Every row gives one point. A path goes straight from each point to the next, and from the last back to the first. The post is the endless flat space through its rows: a point in 2 columns, a line in 3, a plane in 4, and so on, so that a path can go around it. Count how often the path circles the post. Going back the other way cancels.
In the rows, 128 means zero.

Post (2 x 3):
[[158 120 124]
 [122 120 152]]
Path (27 x 3):
[[103 162 135]
 [134 132 157]
 [128  86 206]
 [147  80 111]
 [ 93 129 116]
 [104 142 147]
 [126 117 124]
 [158  75 144]
 [150 107 194]
 [155 157 148]
 [126 162 107]
 [111 101 123]
 [135  96 148]
 [170 132 154]
 [114 168 162]
 [115 138  83]
 [112  94 149]
 [137  88 197]
 [159 133 143]
 [109 160 111]
 [113 114 135]
 [135  63 153]
 [144  85 145]
 [180  71  88]
 [187  97 165]
 [142 137 172]
 [143 145 122]]
Times around: 3

Post (10 x 11):
[[136 144 152  75 133 123 122 147 138 113 129]
 [127 119 151 120 138 131 120 130 163 103 184]
 [168 128 140 192 157 115 142  91 151 105 130]
 [106 128 121 123 167 105  79 113 101 158 109]
 [116 148 109 133 143 165 150 171 108 125 119]
 [138 119 133 121 186  92 149 154  82 155 103]
 [142  83 111  85 133 161  62 102 107  98 153]
 [138 106  77 132 166 106 151 140 138  74 121]
 [ 68 112 158 162 153 152 123  55 124 119 145]
 [ 92  86 133 114 139 100 106 147  97 130 107]]
Path (12 x 11):
[[ 59 121 117  77 168 110 108  50 113 139 153]
 [168 127 130  98 149 114 119  72 167 116 109]
 [119 127 139 131 167 134 133 129 121 125  96]
 [128 130 148 143 115 140  86 145 139 116 140]
 [102 105  45 141 140 119 185 184 112  44 130]
 [144  98 125 105  91 150  66 165 107 134 132]
 [143  84 138 119 132 161  69 101 107 160 111]
 [ 71 144 122 118 157 141 105 172 139 138  86]
 [188  93 148 147 141 157  70 156 150  82 173]
 [ 93 174 120 163 189 136 130 123  76 133 126]
 [122 106 142 103 155  81 117 111 117  70  98]
 [ 91 129 146  49 149 124 123 152  79 142 126]]
Times around: 2

Post (17 x 18):
[[118 105 123  99 171 108 166 193 133 150 102 140 123 122 179  92 110 125]
 [ 84 140 107 113 158 127  80  94 111 113 110 125 105 151 110  84 178 111]
 [130 149 106 131 113 160 127 134 127  92 123 112 189 136 119 113 153 166]
 [112 124  99 145 121 165 136 119 150 137 101 177 137 135 161 151 100 175]
 [ 97 113 133 104  79 127 122 143 129 140 133 122 104 155 105 160 194 159]
 [106 139 117 166 131 137 144 195 140 155  97  88 157 101 117 101 165 197]
 [129 121 135 144  75 135 168 110 115 123 101 161 162 130 117 142 152 116]
 [110  67  76 130 101 138 149 133 164 181 123 135 141 126 178 115  98 165]
 [149 144 158 148 158 130 133 124  75 132 132 105 160 100  83 179 160 167]
 [140 108 148 123 141 141 120 183 130 132 115 200 166 151 144  81 138  89]
 [107 152 143 190 136 183 164 154 134 114 120 123 146 107 159 139 131 135]
 [132 101 132 127 134 145 137 158 186 112 104 141 147 120 119 133 129 130]
 [123 143 166 105  85  94 165 124 161 135 136 153 139 138 110  98 150  90]
 [178 127  88 129 101 173 103  94 174 110 118 181 132  96 156 160  99  85]
 [120 113 149 120 115 133 141 137  91 122  91 128 201  86 134 132  77 140]
 [135 138 124 187  68 126 150 158 160 102 119 132 142 137 125 173 143 136]
 [100 102 133  95 162  82 111 134 144 103 154 159 132  87 121 104 196 127]]
Path (31 x 18):
[[161  95 102 138 114 138 159 147 136 155 130 161 136  85 191 113 168 123]
 [ 82 108 156 125 104  76 170 166 150 101 101  98  67  89 155 146 118 101]
 [118  88 101 148 110  91 162 163 151 177 130 135 101  99 133 131 126 143]
 [ 75  99 130 142  96 115 131  98 122  96 148 184 161 117 133 169 112  85]
 [ 96 124 111 126 117 158  80 168 137 118 129  87 122 174 154 134 133 124]
 [131 147 100 120  98 155 125 115 140 150 110  99 120  97 195 122 115 140]
 [103  87 116  98  73  88 116 144 111 118 125 114 130  87 167 110 133 142]
 [151 148 124 161  90 149 164 146 184 197 153 109 158  84  88 108 142 212]
 [147 148 112 129 147 112 171 106 132 138 154 165 156  93 108 147 110 157]
 [ 89 149 157  95 175 105 175  99 150 170 160 128 157  92 150 102  92 148]
 [ 82 147 151 127  81 138 168 177 150 146 118 112 133  99 122 163 155 155]
 [117 139 102 112 144 168 173 165 116  81 135 106 130 150 161 139 102 106]
 [115  84 117 146 186 153 128 137 135 159  73 157 136  49 123 103 122 165]
 [133 142 169 176  73 123 174 160 127 163  92 140 103 128 147 124 119 133]
 [ 98 114 124 127 145 136  60  72 150 133  90 144 102 138 125 133 167  99]
 [ 90 160 142  71 102 108 132 183 128 129 164 126 114 141 169 152 153 135]
 [102 106 121 139 137 113 181 117  99 214 160 145 134  93 133 151 118 130]
 [ 56 133 150  91 158 127 121 197 113 100 162  93 123 153 128  88 152 102]
 [ 98 164 122 123 151 132 173 150 131 152 120 136 173 101 157 102 128 124]
 [124 124 144 166 105 137 136 120 132  96 120 144 181 173  95 132 198 111]
 [171  85 176 128 113 108 120 175 159 124  94 120 147 119 129 159 117 111]
 [172 144 127 109 118 152 148 223 144  65  97 135 172 105 151 115 138 142]
 [181 146 129  75 143  91 186 168  94  72 117 169 160 169 116 127 108 121]
 [165 108  69 151 104 136 118  90 150 132  77 127 109 131  81 209  85  94]
 [139 122 116 154 109 137 163 143 169  96 149 189 219 142 171 156 128 157]
 [ 40 102 147  95  99  84 103 147 128  85  45  95  86 145 147 153 136 132]
 [169 104 178 107 148 109 125 159 166 107  89 164  73 107 117 178 164 112]
 [152 144 111 133 113 187  92 165 104  68 118 156 114 133 113 144 167 124]
 [107 106 132 123 184 105 140 122  79 146 157 222 152 135 134  73 189 103]
 [115 174 146 115  85  97 189 133 130 112 115 185 190 114 119 125 162 128]
 [ 60  79 176  99 118 147 153 125 163 104 117 126 151 155 128 138 166 110]]
Times around: 3
